Each point is reached from the start by the listed moves, each made 0, 1 or 2 times, or once backwards (-1), plus a little noise. Say if it took an odd or an even number of moves. Then give how often each move was made.
(in the rows, 128 means zero)

Moves:
(1): [149 132 116 156]
(2): [140 187 139 144]
(3): [159 117 183 109]
Start: [137 124 116 136]
Points:
[169 116 173 116] -> odd (0, 0, 1)
[169 185 115 180] -> even (1, 1, 0)

Moves:
(1): [160 134 117 117 135 129 115 110]
(2): [129 149 122 127 123 144 136 128]
(3): [135 129 153 132 133 135 134 127]
(4): [135 124 124 150 135 141 121 126]
(5): [124 120 133 124 149 123 152 117]
(6): [125 121 131 120 140 142 125 137]
(7): [143 115 122 121 103 137 142 139]
(8): [136 130 133 129 136 116 131 151]
Start: [134 132 121 130 137 138 140 148]
Points:
[166 133 136 112 106 119 109 110] -> odd (1, -1, 1, -1, -1, -1, 0, -1)
[148 121 113 167 115 123 104 146] -> even (0, -1, 0, 1, -1, -1, 0, 0)
[170 202 145 113 180 112 176 146] -> even (1, 2, 1, -1, 1, -1, -1, 2)
[249 109 105 150 130 170 161 105] -> odd (2, 0, 1, 2, 1, -1, 2, 0)

Moves:
(1): [146 119 122 133 120 121 129 133 131 129 123 124]
(2): [120 136 122 125 122 140 124 140 137 130 117 127]
(3): [139 133 153 120 118 142 149 110 117 132 139 131]
(4): [130 126 141 146 135 120 125 127 120 119 120 140]
(5): [117 136 129 132 134 133 115 140 129 149 137 141]
(6): [130 120 112 127 127 142 124 119 141 132 116 144]
(7): [141 122 118 132 137 117 155 126 133 117 133 149]
(8): [121 110 124 130 137 130 137 139 123 120 132 132]
(9): [135 120 122 141 122 123 127 129 145 121 132 127]
(10): [120 125 124 131 114 120 130 129 124 131 129 128]
(11): [129 125 111 128 120 137 127 133 119 117 132 127]
(12): [127 124 138 117 127 122 117 136 124 113 133 132]
Start: [126 133 136 128 124 130 135 128 128 125 128 125]
Points:
[106 110  94 175 113 157 174 144 180 134 133 246] -> even (-1, 2, 1, 1, 2, 2, 2, 1, 2, 2, 0, 0)
[249 102 151 188 126  76 225  66 171  92 129 149] -> even (2, -1, 1, 1, -1, 0, 2, -1, 2, -1, -1, -1)
[ 56 173 199 160 131 143 145 158  86 184 130 168] -> odd (-1, 2, 1, 2, 2, -1, 0, 1, -1, 2, -1, -1)
[171 101 108 114  76 176 206 123  96 112 132 160] -> even (2, 1, 2, 0, 0, 1, 1, 1, -1, 1, 2, 0)
[ 76 147 209 139 129 189 129 153 124 167 147 159] -> odd (-1, 2, 2, 1, 2, 0, -1, 2, 1, 0, -1, 0)
[ 97 129 124 107 159 107 109 159  98  94 156 170] -> odd (-1, -1, -1, 0, 1, 0, 1, 0, -1, 0, 1, 2)

Moves:
(1): [127 124 128 131 134 129 131 122 126 133 142 130 130 129 136 115 130 120
 113 128 122]
(2): [133 133 136 141 139 120 140 125 133 122 124 118 122 139 126 133 131 118
 130 129 125]
(3): [116 117 126 131 133 123 103 133 103 122 136 132 122 123 111 150 101 140
 124 132 111]
(4): [137 122 126 134 142 136 136 116 144 125 136 117 136 115 118 121 125 116
 132 129 130]
(5): [125 127 134 119 131 129 145 141 133 125 138 132 122 138 124 132 125 125
 127 135 132]
(6): [136 135 128 133 125 126 119 135 120 120 130 141 122 137 121 144 128 131
 129 122 127]
(7): [122 118 128 122 125 131 125 112 125 139 130 142 137 126 117 121 127 117
 120 129 125]
(8): [109 129 132 124 107 127 106 140 129 137 132 128 141 136 134 106 123 124
 130 142 129]
(9): [109 127 141 138 128 126 145 151 136 128 132 130 137 162 133 142 119 139
 134 118 129]
(10): [133 126 136 126 132 131 128 123 134 141 132 115 118 127 130 140 122 134
 156 128 142]
(11): [126 123 137 141 149 135 134 119 130 130 137 134 129 130 130 139 128 125
 117 144 122]
(12): [143 138 136 136 119 126 137 120 126 132 125 127 125 123 124 131 119 134
 132 124 121]
(13): [128 125 144 125 150 124 141 128 127 124 127 131 138 126 135 129 125 120
 127 135 128]
(14): [115 124 140 136 147 112 136 135 134 134 134 150 131 140 102 123 120 139
 130 137 143]
(15): [123 103 133 139 125 124 124 130 128 130 124 124 115 111 128 127 125 125
 138 133 131]
(16): [130 134 133 133 119 121 113 130 132 138 125 141 129 129 113 141 120 125
 100 118 129]
(17): [113 116 136 129 135 142 132 142 115 138 133 125 132 124 113 120 128 127
 139 139 129]
(18): [143 124 127 133 137 131 127 129 129 119 123 133 129 144 136 118 125 125
 108 132 123]
(19): [132 126 122 133 132 114 133 139 132 130 130 135 136 141 127 134 131 135
 123 137 117]
(20): [131 122 146 115 137 127 118 117 123 130 136 119 118 116 110 145 135 142
 124 125 121]
Start: [112 128 142 128 121 122 137 122 145 135 129 125 124 138 127 138 120 113
 124 154 124]
Points:
[113 124 155 148  94  97  30 108  73 147 137 138 127  60   7 193  62 149
 108 171  52] -> even (-1, 0, 2, 1, -1, 1, 0, 1, -1, -1, 0, 2, 0, 0, 0, 1, 1, -1, 1, 1)
[173 167 147 106  12  97  58  31 176 185 117  78 128  69  99 113 154 100
 110 120  91] -> odd (0, 1, -1, 1, -1, 0, 1, 2, -1, 0, -1, 2, -1, -1, 0, 1, -1, -1, 1, 2)
[154 155 164 147 102  91  64 127 190 165 118 157 119 218 162 136 129  88
  53 188 146] -> odd (0, 1, -1, -1, 0, 1, 0, 2, -1, 2, 1, -1, 0, 0, 0, 2, -1, 2, 1, 0)
[ 82  87 197 185  81 153  60 143 157 182 173 135 161 174  89 103  67 109
  48 130 110] -> odd (2, -1, 0, 2, -1, 1, 0, 2, 2, 0, 0, 1, -1, 0, 1, 2, 1, 2, -1, 1)
